Rows are points. A path goes straight from each point to the next, and from the last back to the first. The post is the endless flat space through its rows: a point in 2 columns, a line in 3, a plane in 4, and so on, so that a path can go around it. Count how often the path circles the post. Going back the other way cancels.

Post (2 x 3):
array([[-43,   5,   2],
       [ 36,  10,   4]])
Path (22 x 3):
array([[ -8,  14, -13],
       [  3,  21, -18],
       [ 41,   6, -19],
       [  9, -27,  16],
       [ -7,   7,  33],
       [-32,  30,  27],
       [  0,  38,   2],
       [  0,  31,  50],
       [ 52, -28,  23],
       [-29, -25, -16],
       [-31,   8, -20],
       [-54,  19,   1],
       [ 20,  59, -20],
       [ 11,   7, -15],
       [-34, -13, -13],
       [-27, -18,   9],
       [-24,  -4,  -8],
       [-67,  10, -18],
       [-53,  56,   7],
       [-27,  14,  53],
       [  2, -45,  21],
       [  7,  -4, -10]])
Times around: 1

Post (7 x 8):
array([[ 17,  24, -55,  -7, -46, -21,  11,  27],
       [ -5, -14,  31,  -5,  -9, -44,  22,  -1],
       [-22,  11,  28,  23, -38,  14,  23, -38],
       [  5,  33, -17,  46,  20,  27,  17, -19],
       [  4,   2,   0, -20, -30, -26, -16,  13],
       [  1,  10,  32,  -9,  -8,  22, -10,  48],
       [ 13,  18,  21,  25,  10, -59,  -3,  21]])
Path (18 x 8):
array([[-21,  19,  -8,  10, -81,  -1,  20,  23],
       [  8, -17,  -7,  23, -17,  49,  16,  10],
       [ 46,  17, -27,  24,  11, -40,  17,  -5],
       [ -4,  11,  27,   0, -46, -18,  55, -20],
       [-33,  12,  53, -36, -71,  31, -34,   8],
       [-14,  26,  12,  11,  -1, -11, -40,  16],
       [-11,  22,  11,  53,   0,   0,  -3,   1],
       [ -7,   2, -10, -18, -51, -52,  -8,  27],
       [-41,   2,  45,  -1, -43, -38, -26, -27],
       [ 13,  10, -35, -12, -61, -36, -24,  41],
       [ -3,   7,  61,  41, -37, -23,  26,   8],
       [  7,  15, -15,  15, -22,  11,  37, -27],
       [ 18,  53,   3,  18, -11, -18,  36,  31],
       [-10,   8,   5,  16,  17, -59,  18,  -5],
       [  8,  18, -24,   1, -13, -32,  43,  26],
       [ -5,  17,  -7,   6,  29,   1,  16,  28],
       [-14, -15,  -8,  47,  43, -30,  35,  25],
       [ -7,  22, -23,   7, -56,  -9, -36,   8]])
Times around: 2

Post (10 x 11):
array([[ 69, -42,  30, -19,  -4,  26, -35,  17,  -7,  34, -37],
       [  9, -24,  -3, -43, -18, -10,   1,  11, -60,  36,   2],
       [ 30,  42, -10,  32,  -1, -30, -16,   8,   2, -37,  16],
       [ 22,  20,   3,  36,  -5,  16,  -9,   9,  -5,   5,  28],
       [-11,  26,   4,  64,  26, -23, -35,  11,  41,  -8,   3],
       [ 41, -30,  54, -32,  -3,  16,   2,  29, -36,   6,  14],
       [-46,  12,  -8,  -3,  -7, -10,  47, -35, -11, -11,   3],
       [-15,  26,  -6, -34, -27, -26,  25, -35,   8,  52,  18],
       [ 29,  33,   8, -33,   6,  17, -35,  12, -37,   9,  -4],
       [ 23,  37, -26,  14,  18,  -2,   5,  31,  43, -25,  23]])
Path (27 x 11):
array([[ 40,  -7,  68,  -9, -19, -41, -44,  53,   0, -14,  60],
       [ 43,  -5,   9,  24, -27,  19,   0,  32,  18,  12,  22],
       [ 11,  13,  18,  62,  17, -40, -54,  45,  29,  34, -27],
       [ -7,  60, -10, -50,   6,  19,   6,  19, -39,  -3,  -1],
       [ 20,  44, -17,  26,  -3,  19, -27, -30, -61,  17, -36],
       [ 14,  -1,  46, -15,  31,  53,  14,  22, -20,  -4,  30],
       [ 28,  16, -19, -52,  28, -39, -22,  18,  24, -44,  -2],
       [-39,   2, -12,  10,  10, -22, -37,   4,   1, -15,  20],
       [ -7,  25,  13,  21, -37,  31,  -1,  -5, -15,   5,   4],
       [ 29,  30, -10, -16,   6, -10, -75,  30, -26,  52, -30],
       [  0,  12,  -1, -15,   6,  -3,  32,  46, -13,  41,  50],
       [ 47,  11,  42,  42, -15, -54, -21, -19, -39, -28,   8],
       [ -4,  32, -29, -34,   6,  -4, -34, -31,   7,  48,  34],
       [ 12,  -5,  -3, -15, -13, -17,  -1, -18,  42,  -2, -15],
       [ 42,   6,  -3,  22, -46,  26,   0,   4,  38,  35,   6],
       [ 38,  48, -17,   8, -13, -37, -36,  16, -27, -18,  -7],
       [ 29, -22,  -2,  13,  17, -25,  -6,  35,   3,  26, -30],
       [-12,  18, -25, -35,  12,   2,  43, -33,  11,  18,  15],
       [ 50,   7,   8,  14, -12, -14, -40, -13,   7,   3,  51],
       [ 18,  25,  -6,  -2,   1,  35, -34,   7,  -3, -13,   7],
       [ 10,  -8,  18,   2, -19,  19, -18,  49, -11,  20,  -1],
       [ -6, -30, -28,  66, -31, -26,   6,  34,   1,  46, -10],
       [ -8, -29,  22,  21, -15,   8,  24,   2, -37,  17, -14],
       [  3,  32,  22,   4, -18,  17,   1,  34,  32,  26,  33],
       [-31, -25,  14, -44, -18,  26,  11, -21,  31,  45,  17],
       [ 29, -30, -32,  -5,  -7,   3,  -1, -20,  40,  18,  -1],
       [-20,  23, -57, -10,   8,  46, -13, -55,  10,  31, -20]])
Times around: 3
